Each row of a before or after table is a point. The points were changed in one or more steps. Then noise was added and the rows were shuffled. The steps act on how far a point lies along the listed directions, d1 being the first. What was done? A step turns or swaps two directions, mirrors them in a line or flattens them onto one, adds a multiple of one to another, or multiplies one. Angles are multiples of 10 degrees, from the lower direction toward the higher: turns from -170 to 170, lines from 10 to 170 but not 90. Use the fewest steps. Two steps may share a direction if one is a turn and the other turns, adds or multiplies; they go together, in the order done. Otherwise the lowest direction goes first.
In the rows, 128 means zero.

Directions:
(1): [123 168]
(2): [ 88 123]
Before, 10 rows:
[[126 171]
 [ 88 158]
 [ 89 124]
 [132 182]
 [116 130]
 [ 71 129]
 [103 110]
 [142 140]
 [144 141]
 [ 88 147]]
After:
[[121 111]
 [116 111]
 [ 91 161]
 [106 164]
 [114 184]
 [ 79 109]
 [123 145]
 [143 156]
 [ 84 121]
 [125 167]]
Steps: swap d1 and d2

Directions:
(1): [129 162 163]
(2): [ 94 103 153]
(3): [163 104 151]
Before:
[[126 128  58]
 [137  98  87]
 [157 161 120]
 [165 155 125]
 [115 130  95]
 [146 189 120]
 [142 139 111]
 [171 132 185]
 [136 140 164]
 [184 155 105]
 [ 78 116 119]
 [114 148 130]]
After:
[[119  86  71]
 [141 153 159]
 [143 136  97]
 [110 143 120]
 [140 140 127]
 [166 141  97]
 [110 113  99]
 [108 141 167]
 [141 149 100]
 [165 127 170]
 [121 165  91]
 [162 164 166]]
Steps: mirror d1 and d3 in the line at 120 degrees; multiply d2 by 0.7

Directions:
(1): [117 177 131 103]
(2): [129 105 156  85]
(3): [170 143 159 141]
(4): [163 126  91 105]
Before (8 x 4):
[[104 128  88 165]
 [106 134 115 169]
 [185 103 161 166]
 [158 105  96 137]
 [126 101 140 146]
 [119 160 161  95]
 [150  93  98  79]
 [114 140 102 130]]
After (8 x 4):
[[183 124 110 127]
 [117 118 149 150]
 [116 120 117 102]
 [ 80 102 118 105]
 [ 96  96 114 128]
 [106 157 134 199]
 [ 91 158 143 124]
 [132 172 172  98]]
Steps: swap d1 and d4; turn d2 and d3 by 80 degrees

Directions:
(1): [134 143 125 138 132 194]
(2): [110 113 176 162 101 131]
Before:
[[134 127 166 141 118 152]
 [111 122 173 165 102 125]
 [137 117 130 138 109 109]
 [105 113 177 157  95  81]
 [114 111 157 133 115 105]
 [134 141 132 140 125 200]
 [148 154 152 146 118 204]
 [134 134 127 142 145 217]
 [129 124 143 133 127 120]
 [139 134 104 115 132 101]
 [135 132  87 107 160  98]
 [ 95 112 171 179 104  83]
 [138 144 162 153 126 193]
 [140 135  83 121 163 188]]
After, 14 rows:
[[136 131 125 119 137 120]
 [135 121 145 114 129  86]
 [131 135 107 106 140  72]
 [134 145  66 104 164  78]
 [111 103 173 147  99  89]
 [145 147  75  87 154  89]
 [126 113 175 137 114  66]
 [140 143 119 137 124 164]
 [101  87 186 160 106  91]
 [125 117 182 144  97  68]
 [103  96 174 179 107 147]
 [148 128 104 125 125 125]
 [128 138 125 150 142 186]
 [133 132 105  97 145 115]]
Steps: turn d1 and d2 by 120 degrees

Directions:
(1): [101 143  82  98  80 123 125 121]
(2): [161 123 118 124 121 177  79 112]
(3): [147  64 126  96 122 102 122 135]
Before (13 x 8):
[[111 174 157 150 129 124 138 134]
 [118 142 115 127 113 128 113 114]
 [108 141 116 117 111 127 126 127]
 [ 93 161 117 144 128 122 156 123]
 [213  65 157 132 160 171  71 126]
 [132 119 142 131 139 137 132 111]
 [190  73 158 132 158 148 100 127]
 [143  97 137 124 142 133 130 116]
 [111 137 136 136 123 128 131 139]
 [142 113 165 153 163 101 148 141]
 [141 126 109 114 123 115 136 115]
 [154 111 156 127 138 142 121 116]
 [130 129 129 126 130 129 125 125]]
After:
[[127  87  85  77  78  95 118 130]
 [123  88 120 103 122 105 145 120]
 [127 129 130 127 130 125 129 127]
 [118  44 114  72 105  39 172 150]
 [151 132 127 131 142 129 131 113]
 [109  32 124  75 115   7 194 168]
 [120 137 132 134 119 142 116 134]
 [127 154 146 148 144 156 116 125]
 [122  97 132  96 111  93 153 126]
 [117 170 132 130 104 141 111 124]
 [119 111 126 113 120 118 143 114]
 [125 167 118 154 130 176 110 107]
 [125 152 144 155 146 134 120 118]]
Steps: add -1 times d1 to d3; turn d1 and d2 by 150 degrees

Directions:
(1): [111 131 147 168 126  68 140 157 147]
(2): [126 122 122 152  56 153 126 128 154]
Before, 8 rows:
[[135 131 134 125 157 120 129 127 118]
 [115 143 127 125 150 110 132 134 120]
 [123 128 129 125 120 131 131 126 129]
 [132 127 129 109 140 130 131 114 119]
 [132 120 129 138 120 122 129 137 129]
 [127 132 135 123 148 111 134 136 123]
 [138 129 114  95 141 176 114 100 109]
 [130 131 126 121 129 130 125 125 124]]
After (8 x 9):
[[162 126  93  41 153 251  99  63  83]
 [135 133 136 116 182 111 129 127 108]
 [132 131 126 114 131 137 124 121 120]
 [123 135 142 123 169  89 138 142 120]
 [139 129 123  91 155 144 129 105 108]
 [111 147 133 126 172  87 136 142 117]
 [123 128 127 123 115 136 130 126 129]
 [130 119 130 149 112 112 132 143 135]]
Steps: multiply d1 by 2.5; multiply d2 by 2

Directions:
(1): [138  69 133 143 112 161  88 104 165 128 132]
(2): [110 119 130 118  78 173 183 124 121 120 104]
(3): [178  89 111  93 136 122 162 135 115 139 167]
(4): [114  95 138 124 124 131 102 185  84  90 122]
Before, 11 rows:
[[143  97 104 124 142 122  90 170 113 131 140]
 [154 124 115 110 124 136 171 112 120 147 147]
 [171  48  91 110 103 147 145 122 134 120 149]
 [140  83 143 142 122 141  75 122 144 109 134]
 [184  98 104  89  98 153 231  98 141 168 152]
 [144  87 117 137 127 133  33 143 125 112 135]
 [196  98 114  89 125 136 178  89 141 144 167]
 [129 124 122 129 157 101 109 134 142 134 135]
 [153  83 138 125 144 117  55 125 144 115 136]
 [137 148 111 105 120 155 222  61 149 164 145]
 [144  78 139 104 117 154 150 141 122 113 123]]
After (11 x 11):
[[187  86 103  93 100 156 216  95 151 167 157]
 [141 124 136 107 143 102 102 139 110 113 128]
 [163  71  89  97  96 138 175 134 121 125 145]
 [196 104 112  91 124 136 182  86 131 140 165]
 [132 134 110 123 126 121  82 161  94 110 126]
 [143 128 111 112 121 160 200  53 167 162 153]
 [157 115 115 111 124 139 161 108 126 148 146]
 [142 109 106 120 142 120 107 175 105 133 138]
 [129 131 122 128 157  99 115 140 136 132 132]
 [143  85 137 100 116 151 155 142 115 113 121]
 [131 125 140 128 119 131 120 137 113 104 121]]
Steps: flatten d1 and d2 onto the line at 70 degrees

Directions:
(1): [164  87 137 119 111 131 145 122 124 118  77 154  67 114]
(2): [145 114 114 142 106 151 155  96  67 181 140 101 134 133]
(3): [169 130 140 126 143 182 140 120 141 105  95 121 188 105]
(4): [130 140 156 159 119  78 136  81 157 160 117 139 144  83]
(5): [148 147  88 100  94 124 159 106 132  89 177 146 125  96]
(6): [127 133  87 160 138 160 119 172 143 169 134 155 115  80]
Before, 14 rows:
[[110 175 126 144 166 130 105 182 175 144 134 124 203 117]
 [121 156 104 153 140 181 137 146  95 177 166 106 151 100]
 [119 139 135 186 130 140 139  96 116 200 132 138 148  87]
 [ 74 122 127 133 114  93 137  74  62 197 179  83 138 175]
 [112 145 138 135 132 112  92 129 162 158 130 105 156 151]
 [163 116  81 110 106 161 138 155  83 131 154 137  86 118]
 [120 145  82 139  81 115 141 144 102 199 178 139  77 118]
 [153 134 112 122 127 182 153 112  98 112 129 107 132 129]
 [155 126  88 135 141 175 130 186 151 138  95 145 117  64]
 [ 92 132 154 156 148  79 104 120 166 165 117 126 145 128]
 [119 144 138 103 142 117 117 123 128  80 136 117 140 162]
 [102 150 107 124 138 131 121 151 101 154 149 107 155 166]
 [125  95 123 110 136 144 132 163 119 125 105 114  86 125]
 [134 117 141 147  99  85 130 119 109 151 112 133  82 142]]
After (14 x 14):
[[118 154 128 107 146 125 117 127 129  83 146 115 155 153]
 [172 113  94 131 131 175 143 169 136 134  83 144 105  69]
 [131 100 124 100 134 140 138 155 120 111 107 114  87 127]
 [125 165 116 156 166 148 110 187 172 159 120 131 196 100]
 [128 123 152 142 105  71 124 125 116 139 111 131  86 149]
 [ 91 130 158 164 155  88  98 130 174 170 102 126 148 126]
 [125 147  94 154 133 175 141 151  91 186 165 117 122  94]
 [113 143 136 141 137 118  87 136 166 166 126 109 156 145]
 [116 141  87 133  82 100 132 153 116 184 168 153  55 117]
 [152 137 106 121 119 174 156 108  89 117 142 106 123 131]
 [164 116  79  99  98 148 141 147  83 117 160 141  74 122]
 [112 128 140 192 132 132 132 104 110 211 119 139 123  94]
 [103 152  96 127 138 132 120 157 107 153 154 117 145 154]
 [ 53 132 117 137 123  78 119  98  80 199 191  97 122 173]]
Steps: turn d1 and d6 by -20 degrees; turn d2 and d3 by -20 degrees; add -0.3 times d4 to d5

Directions:
(1): [140 105 104 176 134  89  71 122 113 142 169 165 172 138 112 123 134 117]
(2): [105 127 123 113 130 171 138 155 108 107 157 135 175  78 118  81  86 115]
(3): [130 118  95 136 144 125 156 114 109 130  47 153 178 130 155 145 117 103]
Before, 10 rows:
[[119 119 126 151 127 138  74 138 141 118 177 140 140 118  99 107 138 110]
 [107 136 125  75 130 185 180 135 122 100 110 118 146  75 125 100  76 122]
 [147 110  88 170 135  88  82 126 113 131 163 185 208 141 124 107 128 112]
 [132 122 129 142 149 119  95 126 115 131 157 141 136 138 117 102 124 129]
 [127 134 137 119 124 122 127 132 127 136 156 125 119 142 122 119 129 130]
 [127 120 117 170 137  96  92 121 115 128 150 149 177 142 115 130 115 109]
 [135 130 139 142 117 116 102 115 136 133 130 106  85 150 113 149 145 130]
 [ 96 141 144  81 114 192 179 165 102 106 117 125 172  66 130  75  75 108]
 [134 113 100 149 137 133  91 126 113 123 138 168 185 115 105  98 104 113]
 [119 120 137 125 114 115  99 135 125 111 178 113  97 118 107 140 139 155]]
After, 10 rows:
[[116 126 166 116 100 116  73 145 143 108 247  87  53 119  82 127 150 178]
 [143 102  85 163 142 117  90 116 106 128 107 179 196 130 116 116 111 106]
 [125 140 149 114 118 125 117 134 134 133 188 116  98 140 115 110 138 142]
 [137 120 139 145 141 117  86 127 124 132 172 133 118 144 108 107 132 140]
 [136 122 115 175 139  85  94 109 114 134 127 151 172 158 119 142 125 107]
 [119 125 143 149 119 126  50 144 155 123 219 124 109 130  86 107 153 126]
 [156 102  74 177 140  72  87 112 113 143 124 193 209 163 144 127 140 109]
 [ 98 130 123 101 121 182 161 159  88 116 111 150 214  63 135  75  69  93]
 [131 138 158 130 109 123  99 121 143 129 157  90  58 146 103 144 149 148]
 [106 124 108  88 139 181 172 135 110 105 102 140 183  72 128  94  67 106]]
Steps: turn d1 and d2 by -20 degrees; multiply d3 by 2.5

Directions:
(1): [133  90 171 141 176 132 169 160 138 124  89 182 170 105 129 118 128 136
 118 145]
(2): [147 180 116  95 100 124 112 190 127 148 101 129 128  86 168 102 105 131
 122 157]
(3): [ 78 119 146 177  70 115 128 132 112 159 145 151 123 118 102  75 131 116
  96 139]
(4): [ 98 190 114 134 152 113 106  99 157 153 120 151 196 135 133 133 143  91
 122 106]
(5): [146 155 126 159 159 158 116 144  55 106 113 130 115 115 124  94 157 109
 140  76]
(6): [142 123 161 173 102 102 108 162 125 131 113 117 132 112 114 198  92  88
 148 105]
Before, 8 rows:
[[149 137 139 131  81 125 121 161 117 131 130 110 105  99 130 182  90 112
  139 143]
 [150  92 136 116 143 125 117 147 192 137 132 117 135 146 123 210  90 127
  158 136]
 [127 111 139 156  53 113 138 191 100 134 130 134  66  94 125  60 103 153
   89 144]
 [ 78 172 114 169 112 148 117  98  67 141 141 143 115 145 119  73 164  95
   97  81]
 [182  97 148 102 154 157 146 166  80  98  98 123  87 106 154 126 133 154
  146 136]
 [156 175 125 103 159 124 114 146 152 122 115 132 166 110 157 163 100 121
  128 137]
 [135  74 119  94 115 119 158 119 146 111 174 118  91 150 125 134 128 157
  136 147]
 [119  72 169 192 140 116 157 119 113 117 110 154 133 124  82 140 147 103
  131 106]]
After (8 x 20):
[[146 147 147 173 168 125 127 142  96 116  81 149 151 107 107 144 149  82
  148  82]
 [139 102 143  99 162 147 175 132 156 119 120 162 158 111 139 147 125 146
  121 166]
 [148 107 108 100 163 129 139  99 134 100 163 118 110 160 123 157 148 134
  156  95]
 [128  91 160 140  88 122 145 150 135 125 149 132 110 112 121 128  89 145
  100 177]
 [134  38 157 149 160 157 155 142 147 119 141 147 112 152  98 147 120 151
  142 133]
 [ 91 221 102 122 122 143 106 125  94 157 114 144 144 124 159  70 150  95
   98 106]
 [185 131 131  84 130 130 119 167 117 111 100  99  98 111 168 181 109 139
  155 136]
 [143 195  94  81 166  97 114 121 210 134 103 135 187 134 168 168 108 128
  120 118]]
Steps: swap d1 and d6; turn d2 and d5 by -60 degrees; swap d3 and d4

Directions:
(1): [ 73 119 111 109 144 105 127  92 125 172 118  89 154 107  98 204 138 111
 146 125 114 150 126 109]
(2): [175 136 138 115 151 136 200 113 108 114 143 131 157 113 171 148 113 155
 142 119 109 156 166  77]
(3): [136 142  60 129 138  92 101  93 104  87 145 137 144 101 142  99 183  89
 109 122 130 137 162 126]
(4): [152 102 120 166 155 150  98  98 111 176 203 128 134 172 127 134 155 165
 133 155 143 125 127 124]
(5): [144 193 128 176 100 146 147 108 146 120 132 127 192 118 131 151 130 122
 117 138 149 150  79 169]
Before:
[[134 151 124 107 115 126 195 133 139  97 100 115 160  84 141 148  90 113
  121 109 120 156 119 124]
 [ 68 100 129  74 130  93  83 139 133 161  78 103 110 111  81 134 119 100
  128 122 115 127 121 116]
 [110 143 159 116  99 133 156 144 150 134  68 111 150 112  99 175  90 131
  144 116 103 142 110 138]
 [ 79  86 126  87 157 107  85 130 120 150 128 119  78 137 120 114 142 118
  139 133 108 125 149 105]
 [155  92 179 143 122 150 141 169 131 145 148 150 109 149 125 101  96 172
  134 120 131 112 122 139]
 [106 153  84 122 153 108 153  58 117 147 103 105 189  81 119 212 153  92
  134 119 116 158 134  96]
 [141 137 135 137 131 142 111 132 141 114 131 149 118 132 125 109 126 140
  140 122 136 122 105 145]
 [109  87 137 102 157 125 114 122 118 145 125 131 101 129 121 124 124 150
  142 130 125 109 152 117]
 [100 107 141 136 130 132  84 114 133 172 149 114 137 133 105 162 115 136
  139 138 137 123  94 147]
 [119 138 138 113 145 144 178 118 103 132 131 121 151 117 142 170 119 152
  129 133 110 156 131  86]
 [157 121 128 129 153 125 141 126 123 127 149 133 119 142 138 126 132 136
  148 126 116 141 155  97]]
After, 11 rows:
[[ 78 160 122 143 138 125 137  62 138 177 120  92 206  97  97 225 137 125
  146 140 139 157  88 148]
 [231 178 121 170 114 162 156 138 127  49 126 194 136 128 186  44 130 129
   92 127 149 111 134 142]
 [172 119 137  95 117 135 184 176 132  63 108 151  98 109 165  67  80 130
  113 105 120 124 150 116]
 [131 144 119 138 150 119 149  96 129 148 146 110 160 128 124 177 139 123
  153 130 118 162 133 104]
 [ 83 196 126 144  91 114 110 103 161 157  82  94 213  92  80 181 125  88
  115 137 145 163  48 175]
 [163 138 176 124  88 152 151 188 150  90  75 152 107 135 127  89  80 150
  129 118 111 114 124 145]
 [121 106 132 113 148 129 103 133 134 126 127 141  94 132 118 115 127 139
  150 117 123 115 126 125]
 [142 122 153 156 115 150  88 139 137 138 157 142 126 146 127 110 107 147
  123 142 149 110  89 166]
 [154 151 148 132 131 160 181 138 107 104 138 145 145 129 161 127 113 161
  115 135 120 145 126 103]
 [ 44 195 106 154 125 113 118  51 149 188 123  69 228  92  91 248 159  86
  141 148 131 192  54 159]
 [ 94  79 161 121 141 125 140 128 128 193 138 106 136 126  92 184 108 152
  154 117 115 135 120 117]]
Steps: multiply d5 by 2.5; turn d1 and d5 by 120 degrees

Directions:
(1): [114  95 153 116 175 120  91 142 138 139 147 131 167 122  74 102  74  58
  93 123 113 137 125 115 131 138  97  74 126 140 142 130]
(2): [123 147 149 172 123 176 187 157 148 131  96 127 150 131 158 130 100 118
  58 108 120 161 139  92 140 116 161 123 162 126  90 150]
(3): [137  98 124 179  82 129 134 154  67 149 129 106 109 124  77 123 138  74
 152 133 134 119 155  97 114  95 157 141 119 133  98  77]
(4): [103 114 159 134  71  88 112  97 118 131  96 101 160  76 147  97 124 169
 132 111 103 100 108  91 155 151 126 100 115 179 102 132]
(5): [106  99  80 143 156 104 154  75 132 101 101 145 155 155 162 100 140  86
 122 140  92 106 147 142 151  67 121 160 136 168 143 123]
(6): [140  70 137 161 101 148 100 126 117  81 117 177 133 145 118  94 119 166
 108  98 164 106 113 152  61 112 105 125 165 125 121 145]
Before (11 x 32):
[[126 147 124 130 117 133 136 129 115 135 123 117 121 122 134 143 141 143
  136 125 134 141 125 116 123 138 125 130 114 124 128 128]
 [161 157 132 118 106 147 117 166 100 159 149 108  69 120  91 176 160 154
  179 139 158 141 139 134 111 151 152 124 110  86 124 119]
 [129 131  94 115 162 115 121 106 129 118 130 132 127 149 131 126 133 119
  142 131 122 125 133 155 131 121 109 133 116 136 157 124]
 [111 107  94 114 163 115 124  97 129 112 121 137 134 162 133 141 151 102
  127 143 136 113 135 158 120 100 122 155 131 120 166 111]
 [128 132  99 150  94 139 158 115  95 126 108 126 111 143 153 131 147 131
  143 132 140 118 145 115 139  91 146 164 133 138 105 113]
 [137 148 139 140  97 146 140 173 119 138 132 127 103 121 107 143 130 155
  116 112 154 142 116 107 118 146 156 134 133  95  98 128]
 [148 117 142 170  78 134 131 138  89 119 113 119 117 122 110 120 121 152
  135 103 141 125 127 111 105 131 135 129 139 133 105 129]
 [156 133 149 129 109 131 112 168 109 154 166 110 101 128  81 145 123 134
  156 134 173 148 119 125  91 149 132 130 134  93 117 107]
 [115 127  94 110 139 100 114  94 121 137 144 130 131 129 111 126 139 107
  164 141 111 108 132 149 135 116 119 134 104 131 153 102]
 [106 121 106 103 155  98 124  96 139 134 133 133 148 139 132 124 127  93
  141 146  99 114 136 142 148 112 109 137 118 150 147 124]
 [140 144 128 129 129 141 126 171 113 154 162 107  90 141  78 167 136  88
  152 156 142 140 141 115 121 133 146 133 118 101 121 102]]
After, 11 rows:
[[145 167  55 152 176 171 216 133 131 130 109 135  92 188 162 178 173  77
  134 159 114 158 186 153 152  54 177 190 145 104 140 125]
 [141 149 138 112 160 179 132 173 146 134 144 138 107 156 112 185 125 132
   97 127 176 161 125 148  94 147 140 130 147  59 146 134]
 [117 174 162  96 135 131 133 160 142 182 148  96 135 106 113 155  99 108
  123 133 114 156 124  98 158 174 138  97 111 118 118 134]
 [120 149 109 132 123 123 153 110 118 132 113 112 125 125 150 140 151 134
  141 132 119 138 134 116 138 121 130 146 111 137 131 126]
 [146  72 113 187  73 123 120 105  73  84 101 148 120 143 117  95 137 163
  141  99 145  97 129 136  83  96 120 145 155 149 111 130]
 [143 113  86 163 176 151 180 132 136 115 137 157 125 196 132 122 127  59
  110 146 142 151 155 151 104  57 135 182 173 112 138 115]
 [143 164 132 121 157 154 139 155 140 140 134 119 120 138 126 152 110 136
  111 120 139 164 130 130 127 154 131 113 127 104 132 138]
 [121 113  71 140 137 115 150 109 118 101 122 159 111 162 134 120 159 121
  138 139 134 110 134 152 125  78 140 185 135 125 138 118]
 [135 175  72 124 220 168 189 168 148 149 168 124  87 201 106 194 139   9
  129 185 126 173 181 142 148  76 158 178 135  82 151 104]
 [152 157 104 129  84 148 142 136  90 137 134 122  73 143 136 160 164 166
  176 140 169 126 139 134 114 114 144 173 122 103 109 106]
 [123 183 137 130 131 156 160 158 143 167 136 110 130 117 117 159 108 108
  105 124 120 163 136 104 150 145 158 112 122 100 114 121]]
Steps: multiply d1 by 1.6; turn d2 and d5 by 170 degrees; turn d3 and d4 by -20 degrees; multiply d4 by 2.5; multiply d6 by 2.5

Directions:
(1): [ 99 139  91 117 125 110 152 101 112 151 143 107 121 132 138 132 126 111
  89 102 111 146 113 179 135 214 134  97 136 148 123 122 111 140  90 100
 144  72  83 151  88  72 179 125 130 100 104 147]
(2): [127  84  97 155 109 120 101 186 116 150 197 106 162 137 135 126  90 162
  96 119 112 182  90 122 145 102 107 116 147 148 126 119 141 103  92 160
 112 143  99 110  83 156  76 112 123  93 115 116]
(3): [109 155  94 119 111 134 115 124  98 112 124 115 129 135  68 165 119 140
 194 161 108 140 136 139 122  92 120 140  80 104 110  88 150 106 138  90
 116 120 138 170 119 126 128 155 116  64  47 128]
(4): [115 151 139 134 130 120 113 126 126 220 117 130  84 140 126  90 121 167
  91 185 117 111 135 122 102 185 130 142 106  85 145 137 171 115 124 147
 119 151 198 129  86 137 122 100 108 120 118 139]
Before:
[[126 117 171 142 138 121 129 138 140 195 143 145 104 145 163  92 140 183
   54 150 147 115 107  96  92 160 130 129 125 115 160 161 156 125 115 181
  121 164 164  85 107 165 109  73 118 158 182 106]
 [125 157 147 111 121 127 131 100 130 168  89 137  94 122 113 112 146 149
  120 168 146  72 153 125 100 151 152 141 120  98 138 147 140 128 158 110
  126 137 189 137 142 144 142 120 116 151 133 130]
 [134 106  92 135 101 127 150 144  94 116 179 113 171 138 154 144  99 119
   64  70 124 184  73 161 160 133 118  89 152 166 128 124  97 130  76 123
  148  98  44 128  99  96 136 129 131  85 113 120]
 [142 139 127  93 128 135 170  90 136  53 102 134 156 110 148 153 173  80
  140  58 150 142 133 151 155 126 140 108 144 152 118 132  73 155 136  87
  151  63  61 142 180  78 210 163 151 133 155 142]
 [176 107 148 133 127 137 119 140 154 116 131 137 140 118 159  99 124 122
  131 112 154 129 110 106 124 100 126 137 161 139 121 150 129 128 132 143
  133 146  99  99 150 153  97 118 136 159 173 101]
 [136 118 156 134 121 146 132 124 158 112 126 149 123 127 154 100 120 131
  134 130 142 114 131 106 120 131 139 128 141 127 141 152 133 124 130 120
  123 157 139 106 149 127 115 124 149 151 170 117]
 [160 100 161 133 143 129 145 133 168  54 126 165 178 116 155 128 159  84
  148  70 171 100 131  96 127  63 136 116 171 161 132 160 100 169 152 141
  158 152  96  92 232 142 108 150 170 213 206 120]
 [104 146  93 103 112 128 129 123 119 125 145 114 109 137  90 157 136 110
  141 112 122 128 134 161 112 114 124 131 103 141 104  97 126 128 110 102
  114  98 105 170 114  96 157 131 103 106  69 132]]
After, 8 rows:
[[112 146 108 109 116 132 116 135 125 142 137 122 103 143  88 143 128 127
  142 132 122 117 138 142 103  94 126 145  94 126 107 104 144 123 126 116
  101 121 137 167 122 118 133 127  96 107  77 129]
 [126 139 159 143 142 103 129 122 153 234 126 158  99 143 155  62 146 149
   61 156 141  88 129 113  94 202 139 125 134 100 158 166 166 151 120 167
  148 168 197 100 131 128 117  95 133 183 169 148]
 [120 186 136 100 133 131 183  56 108 141  77 141  98 132 148 126 143  94
   84 112 137 100 131 173 121 207 147 114 111 113 141 139  97 158 127  83
  167  84 117 156 135  57 213 132 128 130 124 148]
 [113 157 124 119 119 110 129 120 121 250 125 123  90 138 153  78 137 171
   43 160 116 144 125 140 115 235 130 126 111  84 149 145 162 115 108 137
  127 110 178 136  67 106 175  96 114  93 130 156]
 [130  90 101 140  98 125 111 172 119 127 179 107 160 126 125 137 106 159
  109 117 131 148 102 122 140  82 128 115 159 153 125 129 126 108 120 137
  114 138 105 117 118 164  83 118 126 119 125 108]
 [131 115 139 139 114 142 129 131 153 127 149 139 124 131 161  96 113 137
  119 125 139 127 116 121 124 149 134 122 147 135 137 147 136 123 116 121
  121 146 124 105 128 120 115 117 149 133 165 121]
 [132  90 143 126 135 125 161 127 138  71 165 135 164 133 173 148 147 117
   89  59 159 144  91 126 133 117 130  97 154 186 132 144  85 148 108 143
  139 104  47  95 150 124 138 114 146 156 190 100]
 [163 136 154 119 135 134 134 110 154 146 103 141 111 122 159  86 137 120
  118 130 150 107 116 127 114 160 135 139 153 123 126 157 135 132 130 131
  138 129 120 115 139 126 131 114 135 163 168 115]]
Steps: add -0.7 times d3 to d1; turn d2 and d4 by -150 degrees
